Each row of a before or after table is a point. One or more steps were done to the points. Then noise was added and the rows were shuffled. The steps act on columns, c1 being the first. What was done? A step turns or swaps two columns, mirrors them in a line or flattens them onto one, adds a multiple of one to another, or multiplies or shifts one. Angles are multiples of 10 degrees, from the lower column toward the higher: turns from -170 to 170, lines from 10 to 170 but not 90. Use the fewest steps. Two steps may share a column if one is a turn and the other turns, adds or multiplies; they go together, in the order done. Otherwise the lowest column goes first.

Before (8 x 2):
[[-60  74]
 [ 62  35]
 [-47   4]
 [ -8  25]
 [-22   6]
 [-35   2]
 [ 54  19]
 [ 38 -55]]
After, 8 rows:
[[ -5 -46]
 [ 12  61]
 [  0  -8]
 [  4  18]
 [  8  30]
 [ -2  -4]
 [  3   2]
 [  8  41]]
Steps: flatten c1 and c2 onto the line at 80 degrees

Before (13 x 3):
[[  6  -4 -14]
 [ 20  11 -20]
 [ -1  11   0]
 [ 20  -8   5]
 [-42  13  -8]
 [  7   9 -15]
 [ 17   4   9]
 [ 16   5  12]
 [ 16   9 -10]
 [ 14   8 -22]
 [ 12   6 -15]
 [ 16  13  -6]
 [  1 -32 -19]]
After (13 x 3):
[[ 10  15 -17]
 [ -1  40  43]
 [ -9  40 -16]
 [-19 -96   1]
 [-24  32 -16]
 [  6  12 -18]
 [  1  33   1]
 [-17  18  -9]
 [  2 -24 -22]
 [-16  26  -4]
 [-14 -12  -4]
 [-12  27 -14]
 [-25  24 -10]]
Steps: turn c1 and c3 by -100 degrees; multiply c2 by 3

Before (12 x 4):
[[-11 -26  18  46]
 [ 16 -19  31  13]
 [-14 -23   0 -37]
 [-17  56  -3 -22]
 [-35 -10 -30   8]
 [-45 -29  24  31]
 [  7   7 -56  46]
 [-47  -6 -13  16]
 [-44 -34 -37 -14]
 [-63  38 -11  37]
 [-73 -35  37  29]
 [-50  51  16 -53]]
After:
[[-25  56  14  14]
 [  8  -7   7  50]
 [ -1 -12 -17  30]
 [ 45   9 -37   0]
 [ 15 -33  59  77]
 [ 46 -23  41  17]
 [-25 -30 -22  34]
 [ 24 -29  47  41]
 [-39 -26  20   9]
 [ 26  33  10  60]
 [ 13 -20  52 -15]
 [-58  49  33  38]]
Steps: turn c1 and c4 by -80 degrees; shift c3 by 20

Before (9 x 6):
[[-28 -18  -6 -42 -27  47]
 [ 28 -21  45  41  75 -28]
 [ -7 -49   1 -36  30  39]
 [-45 -37 -12 -27  35  24]
 [-18  44 -18 -11 -44  10]
 [-24  -9  -8   1 -16  71]
 [ 37   5   0  12 -39  -5]
 [-41 -67 -34  -6  35  13]
 [ 74   3   3  19  61   3]]
After:
[[-44  10  -6 -28  35  43]
 [-22  42   0   1 -21 -25]
 [ -9  55  -4 -36  29  14]
 [ 29  11  10  49  76  17]
 [-43  21  -5 -14  34  70]
 [-30  25  -7 -43 -27   5]
 [ 38  20   4  12 -39 -23]
 [ 76  56   3  18  62 -53]
 [-21 -36  -5 -14 -45 -25]]
Steps: add 1 times c1 to c6; turn c2 and c6 by -130 degrees; flatten c3 and c4 onto the line at 80 degrees

Before, 13 rows:
[[ -8   0  -8 -19  19  -3  29  20  13]
 [ -9  39   7   0  19   5 -25  14  11]
 [ 30   0  -5  26 -12   9  -4  22 -22]
 [ 15   7 -29  12 -22   7  13  25 -26]
 [ 19  25   2  -8 -11 -14 -12  21  -4]
 [  6  18   2 -19  14 -32  15  -7  -1]
 [ -4  31  19 -10  10  -5   0  28  -4]
 [ 12  -5  -7   8 -15  22  18   8 -19]
 [-11 -14  -4  17 -29   7  17  21  -4]
 [-14  -9 -19   1 -13  28  14  14  13]
 [ -3  -2 -13  -5 -11  13   4  12 -28]
 [  3  10   4 -30  -1   1  27   7  12]
 [ -3  15   8 -23  25  -2 -33  23   8]]
After, 13 rows:
[[  1 -21   3 -15  -3 -94  21  -5   2]
 [ -2 -25  18 -11  41  -6  -3  24  10]
 [ -3 -15  48 -28   9 -16   8  29  -4]
 [ 10  28 -16  -4  -5  25 -10  25 -23]
 [  5   7 -14   3 -22  68   2   9 -20]
 [ -8  19 -11  13 -32  20 -13  20  -2]
 [  9 -13   9 -24   1 -43 -16  20  -4]
 [ -3  -6  13 -38  30  15  -3  14  10]
 [ -7   1 -48   6 -17  82  -1  13  10]
 [ -4  -3 -30   3  -9  38  -4   9 -27]
 [  0 -19 -17   2  -9  -9  34  21  13]
 [  0 -34  10  -6 -22   7  16   8  16]
 [  7  11 -71 -11 -23  21  -9  24 -24]]
Steps: multiply c1 by 0.4; turn c2 and c4 by -100 degrees; multiply c3 by 2.5; turn c5 and c7 by 50 degrees; multiply c6 by 3

Before (9 x 11):
[[  8 -10  29 -15 -12  15 -14  23  19   7  47]
 [ -2  20 -42  29 -14   8  10  17  13  32  19]
 [-35   1 -11  15  68  -5 -12  19  11  18   1]
 [ 26   0  25  -2 -13   1 -10 -18 -19  24   0]
 [ 11  -2  30 -64  -5  -9  -3  11 -42  -5  -9]
 [ 30  42  21   5 -12 -14 -10   7  20  30  -6]
 [ 22  24  -7  11   0  -8 -16   9 -37  -5 -14]
 [-36   6   3  23   6   1 -15 -12   4   6 -14]
 [  8  -2  26  23   2  12  -4  12  25  19 -18]]
After, 9 rows:
[[ 10  -1  25 -37 -17  10   3 -19  29  -9 -15]
 [ -6   0  -7 -10 -58  -4 -39   3  18  36 -16]
 [ 19   0  28  41  -7   0  17  -2  -6 -26  16]
 [ 27   1  -6  96   4  -6  11 -12  -4   1 -12]
 [ 17  -1  29 -58   5  17  -2  50  -8 -15 -15]
 [ 24   2  21 -41 -16 -13  24  -4  13 -32 -10]
 [-10  -2 -39  -5 -16   8   4  22  29 -35 -13]
 [  7   0  31  42   7  -8   8  -5 -74   0 -12]
 [ -4  -1   3  11  -8   0 -38 -16  23   2  11]]
Steps: turn c1 and c7 by 60 degrees; multiply c2 by 0; turn c4 and c9 by 70 degrees; multiply c4 by 2.5; turn c5 and c10 by 130 degrees; turn c8 and c11 by -80 degrees

Before (13 x 12):
[[ 19  26  37  11 -27   4 -65 -29 -20   9  -9  34]
 [  6  48 -13  19 -23  61 -20  22 -11  31  23  40]
 [-25  31 -13 -95  13  10  23 -62 -14  42  16 -15]
 [ -9  48 -35  23 -13 -34   2   3  52  -6  28  35]
 [-10   8  12 -11  47 -25  23   8 -14  23   8  46]
 [ 27  38 -18   5  60  -8  15 -39 -22 -21   3  24]
 [ 24 -34 -36  19 -25 -23  10  27 -24 -17  12   5]
 [ 18 -52 -48  15  29 -29 -30  28  -8  -3   2  34]
 [-16  28  61 -14   9  57  12  -1  34  31 -14  31]
 [-86  -3 -41 -21 -16  21  22  21 -18 -15 -22  35]
 [-29  20 -39  11   3  -5 -14  17  -5  31  15 -17]
 [-51  48  -9 -29  17  -1 -62  28 -18 -38  19  26]
 [ 31  23 -14  19  -6 -27   5  44  38  23 -29  35]]
After:
[[  2 -66  -2 -23  -6 -41   4   3 -11  16 -10  44]
 [ -9  36 -16  88  12  14 -40  47  37  24  12 -26]
 [-60 -19 -13  37  15   6  56  44 -35 -26  17 -13]
 [-20 -22 -35 -16 -25  57  22  42 -24  26 -10  40]
 [-37   6  17   2  45 -13 -24   8 -17  12  17  31]
 [-12 -14 -38 -10   4 -11  14  16 -17  21  18 -33]
 [-91   3 -40  18 -16 -13 -24  -3 -26 -13 -32 -30]
 [ -9   7 -42  -9  27 -40  29 -51 -29  -3  21  37]
 [ 13  15 -29 -22 -28 -25  -8 -30 -37 -14  22  18]
 [  2  29 -13 -10  62 -14 -13  48  15 -12   4  36]
 [-31 -54 -27 -24  -9 -28   3  32  27  -8  40  21]
 [ -7  22  36  -2 -28  12  65  32   9   9 -11  43]
 [-33 -32  44  12   5  61 -13  12  27  22 -45  15]]
Steps: turn c1 and c12 by 40 degrees; turn c8 and c9 by -50 degrees; turn c2 and c8 by 110 degrees; turn c6 and c11 by -30 degrees; turn c3 and c6 by 20 degrees; turn c4 and c7 by 170 degrees; multiply c10 by 0.7
